Rows are points. Each copy is the shape, with its points in the same order, stretched, turned, moved and blurred by noise. Say if it was mirrored as well.
In the rows, 128 means zero.

Shape, 8 rows:
[[101 123]
 [100  99]
 [167 163]
 [170 158]
 [ 69 112]
 [154 101]
 [ 86 119]
 [136 165]]
Copy 1, 8 rows:
[[124 169]
 [147 187]
 [117  76]
 [127  67]
 [123 203]
 [170 133]
 [125 190]
 [102 106]]
Copy 1 is: mirrored
Copy 2 (8 x 2):
[[157 115]
 [160  94]
 [ 93 151]
 [ 88 150]
 [181  98]
 [109 102]
 [164 111]
 [126 147]]
Copy 2 is: mirrored

Shape (6 x 3):
[[156 183 151]
 [168 155 116]
 [100 133  93]
 [117  40 115]
 [111 172 165]
 [127 145 136]]
Copy 1, 6 rows:
[[181 160 108]
 [137 153  99]
 [ 92 157 185]
 [ 66  75 157]
 [194 150 153]
 [142 144 144]]
Copy 1 is: only turned
Copy 2, 6 rows:
[[139  71 156]
 [163  68 129]
 [133 133  98]
 [186 188 135]
 [111 110 160]
 [140 113 146]]
Copy 2 is: mirrored
Copy 3:
[[179 107 117]
 [156 146  91]
 [ 89 113 115]
 [ 75 187 164]
 [159  99 146]
 [133 128 129]]
Copy 3 is: mirrored

Shape (6 x 3):
[[182 106 118]
 [127 142 126]
 [127 135 134]
 [106 127 165]
 [163  78  87]
 [130 185 160]]
Copy 1:
[[131 104  59]
 [118 133 138]
 [130 124 141]
 [163 112 175]
 [ 89  60  63]
 [155 194 162]]
Copy 1 is: only turned
Copy 2, 6 rows:
[[ 98 186 125]
 [144 130 139]
 [139 130 141]
 [136 108 170]
 [ 85 171  80]
 [174 124 188]]
Copy 2 is: mirrored
Copy 3 (6 x 3):
[[110 172  74]
 [118 133 137]
 [119 121 125]
 [124  82 132]
 [153 177  79]
 [ 74 117 157]]
Copy 3 is: mirrored
Copy 4, 6 rows:
[[176 186 143]
 [104 135 154]
 [114 131 152]
 [120 101 155]
 [177 171  91]
 [ 81 133 216]]
Copy 4 is: only turned

Shape:
[[148 119  81  97]
 [104 128 107 156]
 [160 152  97 168]
 [173 119 177 151]
 [ 88  96 162 138]
 [138 128 180  61]
 [ 91 104 163 149]]
Copy 1, 7 rows:
[[108 119 160 160]
 [142 148 174 107]
 [ 82 130 165  89]
 [ 87 190 123 108]
 [161 186 146 122]
 [133 165  87 158]
 [162 190 147 106]]
Copy 1 is: only turned
Copy 2 (7 x 4):
[[ 85 151 141 131]
 [125 138 133  95]
 [136 187  95 157]
 [161 112  42 188]
 [146  75 112  94]
 [121  92 142 189]
 [152  90 101  97]]
Copy 2 is: mirrored

Shape:
[[159 100 156 188  61  80]
 [ 91  62  86 123  98 144]
 [101 158 135  94 151 111]
 [188 128 157 110 155 175]
 [121 149 115 160 138 127]
 [130  75  68 183 103 152]
 [170 112 116 116 120 182]
 [107  95 129  97 144  95]
 [124 143 156 127 105  87]
 [101 149 127 190 134 119]
 [178 153 112 113  99 107]
 [141 105 106 133 127 127]]
Copy 1 (12 x 6):
[[118 128 184 101  65  57]
 [209 164 212 155 163 145]
 [121 127 109 124 158 147]
 [104  84 140 150  84 185]
 [119  94 151 137 140 118]
 [184 108 225 179 141 118]
 [157  90 173 150 109 175]
 [148 163 143 156 144 145]
 [116 130 128  96 117 104]
 [103  98 168 128 141  93]
 [151  91 121 121  95 115]
 [154 118 165 158 126 137]]
Copy 1 is: only turned
Copy 2 (12 x 6):
[[ 79  78 139  36 110 163]
 [ 84 140  66 168  72 141]
 [161 151 126  97 163 128]
 [138 108 196 128  93 125]
 [112 112 131 128 192 124]
 [ 45 111  95 180 126 124]
 [108 124 166 143  90 141]
 [121 153 100 116  93 106]
 [142 119 142  52 146 150]
 [114  83 120 123 216 119]
 [102 148 183  49 140 155]
 [ 88 138 117 131 115 124]]
Copy 2 is: only turned
Copy 3, 12 rows:
[[140  57  79 183  96  63]
 [ 92 109 154 125  23 122]
 [115 127 145 104 152 111]
 [160 192 161 208 173 131]
 [117 109 103 126 127 140]
 [ 95 113  93 154  30 162]
 [147 187 152 179 113 127]
 [ 81 116 146 130 113 107]
 [139  88 121 138 140  74]
 [124  71  97 132 110 140]
 [142 160  93 131 155  77]
 [107 133 117 150 105 125]]
Copy 3 is: mirrored
